Each row of a before or after table is a point. The points were changed in one or more steps. Then noise was added and the rows were shuffled. The steps act on columns, c1 being the first. Write out the steps. A step turns or swaps two columns, mirrors them in a line or flattens them onto one, adds a multiple of one to another, or multiplies or shifts one. Angles are multiples of 10 degrees, from the lower column toward the higher: turns from -170 to 170, lines from 10 to 170 but not 90. Use the fewest steps. Two steps may share a column if one is a turn and the other turns, adds or multiplies; they go together, in the order done. Otherwise the lowest column goes first.

Before:
[[-0.53  0.38  0.47]
 [ 0.48 -0.06 -0.20]
 [ 0.14 -0.56 -0.43]
 [ 0.10 -0.49 -0.11]
 [ 0.28  0.17 -0.08]
 [-0.25 -0.28 -0.28]
 [-0.18 -0.18 -0.22]
 [ 0.73 -0.04 -0.10]]
After, 8 rows:
[[-0.11 -0.21 -0.29]
 [ 0.33 -0.05 -0.20]
 [-0.19 -0.28 -0.34]
 [ 0.20  0.12 -0.06]
 [ 0.53 -0.02 -0.08]
 [ 0.10 -0.62 -0.62]
 [-0.36  0.38  0.56]
 [ 0.06 -0.52 -0.22]]
Steps: multiply c1 by 0.7; add 0.3 times c2 to c3

Before:
[[-0.13  0.34  0.18  0.45]
 [-0.50  0.51  0.13  0.57]
 [-0.11  0.29  0.13  0.54]
 [-0.06  0.61  0.38 -0.31]
 [-0.11  0.22 -0.10 -0.03]
 [ 0.03  0.40  0.52 -0.15]
 [-0.38  0.54  0.03  0.29]
 [ 0.10  0.28  0.32 -0.47]
 [ 0.17  0.11  0.04  0.08]
 [-0.44  0.16  0.07  0.45]
 [-0.25  0.12 -0.21  0.19]
 [-0.08 -0.01  0.40 -0.18]]
After:
[[-0.50 -0.16 -0.85  0.79]
 [-0.09  0.36 -0.19  0.00]
 [-0.07  0.14 -0.74 -0.10]
 [ 0.02  0.36 -0.53  0.05]
 [-0.37 -0.24 -0.76  0.50]
 [-0.11 -0.19 -0.24  0.17]
 [-0.44 -0.10 -0.46  0.63]
 [ 0.16  0.04 -0.01  0.27]
 [-0.23 -0.30 -0.20  0.39]
 [-0.13  0.02 -0.46  0.65]
 [ 0.10  0.23 -0.30 -0.27]
 [-0.12 -0.01 -0.39  0.75]]
Steps: add -0.7 times c1 to c2; turn c2 and c3 by -110 degrees; shift c4 by 0.20

Before:
[[ 0.31 -0.18 -0.15 -0.39  0.13 -0.12  0.79  0.23]
 [ 0.70  0.59  0.43  0.10 -0.20  0.23  0.46  0.12]
 [ 0.18 -0.05  0.44 -0.01  0.25  0.20  0.05  0.15]
 [-0.42 -0.30  0.55  0.47  0.00 -0.09  0.00 -0.35]
 [-0.14  0.23 -0.05  0.09  0.18  0.19 -0.61  0.46]
 [-0.32 -0.06  0.13  0.05  0.31 -0.37 -0.04 -0.29]
 [-0.31  0.34  0.33  0.17  0.00  0.17  0.14 -0.03]
 [-0.23 -0.33  0.19 -0.11  0.21 -0.35  0.09  0.05]
 [-0.58 -0.33 -0.46 -0.25  0.74  0.26 -0.11  0.34]
 [-0.11  0.09  0.76  0.27  0.17 -0.07  0.04  0.12]
 [-0.33  0.12  0.33 -0.24  0.09 -0.05  0.19  0.38]
 [ 0.19 -0.06  0.73 -0.33  0.36 -0.44  0.17 -0.46]
 [-0.66 -0.37 -0.37 -0.39 -0.25  0.41  0.22  0.09]]
After, 13 rows:
[[-0.58  0.07  0.51 -0.18  0.11 -0.14  0.41  0.25]
 [-0.31 -0.04  0.66  0.56 -0.05 -0.55  0.39 -0.16]
 [-0.09  0.24 -0.13 -0.53  0.27  0.04 -0.57 -0.02]
 [-0.18 -0.04  0.47 -0.15  0.31 -0.02  0.15 -0.09]
 [-0.26 -0.39 -0.73  0.10  0.06  0.46  0.41 -0.50]
 [ 0.27  0.61  0.78 -0.19 -0.02  0.28  0.29  0.23]
 [-0.70 -0.29  0.16  0.22 -0.06 -0.06  0.46  0.46]
 [ 0.34 -0.21  0.05 -0.07  0.01 -0.17  0.55 -0.48]
 [-0.16 -0.32 -0.73 -0.22  0.74 -0.25 -0.01 -0.43]
 [-0.43  0.36  0.05 -0.07  0.10  0.13  0.46  0.27]
 [-0.31 -0.33 -0.05 -0.02 -0.02 -0.38  0.28 -0.21]
 [-0.31 -0.10 -0.06  0.28 -0.01 -0.45  0.19  0.14]
 [-0.47  0.15  0.02 -0.26  0.06 -0.11  0.49 -0.32]]
Steps: turn c1 and c3 by 40 degrees; add -0.7 times c1 to c7; add 0.3 times c2 to c4; turn c4 and c8 by 110 degrees; turn c5 and c6 by -40 degrees
